Each wall is flat, endless, passes through zero and stands at right angles to its row. A trip goes straight from one point to another. Which walls does it cross, in order?
(in the rows, 128 means zero)

Walls:
(1): [161  90 137]
(2): [92 83 70]
(3): [135 106 121]
(4): [167 168 156]
Trips:
[204 106  96] to [ 65 132 118] -> 4, 1, 3
[166 147 209] to [148 146 144] -> none
[174  95 121] to [134 166 162] -> 2, 3, 1

Walls:
(1): [119  91 101  91 121 117 141 174 171]
(2): [151 121  80 157  83 170 150 165  74]
(3): [157  93  83 158 136 136 170 100  83]
(4): [143 137 133 103  65 170 127 152 131]
(5): [ 87 123 107 116 112 125  77 148 156]
Trips:
[155 110 135  74 166 131 126 145  85] to [ 94 173 153 155 174 191 122  97  59] -> 1
[ 99 124  88  48 139 157 136 151 123] to [ 93 130 178 127 145 129  85 181 160] -> 2
[131 230  87 181  94 153 185 156 183] to [121  83 138 117 114 180 117 131 124] -> 1, 5, 3
[120  42 146  85 114 144 162 102  34] to [ 97 178 110 142 105 120 144 185 115] -> 1, 5, 3
[101 192 130 175 116 110 178 203  94] to [157 162 117  98 158 117 130 183 161] -> 1, 5, 2
[108 143 109 139 128 153 114 148  74] to [141 128 152  98 141 105  93 113 129] -> 3, 4, 2

Walls:
(1): [140 151 138 142 119  97 203  83 117 161  97 180 103  97 107 136  71  77
 127 109]
(2): [100  87 123 151 100 108 122 115 104 101  71 139 117 104 143 138 131 122
 100 120]
(3): [131 101 129 156  61 127 120 161 129 142  86 104 177  95 155 154  60  97
  81 150]
(4): [142 181 183 100 181 146  73 128  74 113 131  42 107 149 136 179  72  95
 138 107]
(5): [181 116  75 144 102  96 162 113 113 145 137 141 128 116 133 136  85 156
 122 133]
(6): [117  68  91 114 153 139 113 147 111 153 131 178 125 160  97 147  95 115
 106 163]
(7): [184 156 184  95 122 128 116  64 149 153  84 124 177  82 122 113 108 120
  81  76]
Trips:
[119 208  67 170 153 127 105 103 156 138 106 159 104 125 127 152 121 155
 101 199] to [132  74 116 173  88  79 161 152 117  93  63 126 117  90  88 133 161 175
 142  78] -> 2, 3, 6
[ 81 117 146 117 136 137 126 112 100 147 134 183 172  52  97 140  85  90
 168 147] to [155 102 165 171 132 191 149 112  91 190 114  74 143 186 149 154 168 142
 105 108] -> 4, 2, 1, 6
[111 117 141  94 136 143 100 116 123  87 123  97 203 116 128 121 162  84
 152 167] to [116 150 166 149 124  98 128 105  97 107 144 161 158  92  56 145 129 100
 155 152] -> 2, 1, 3
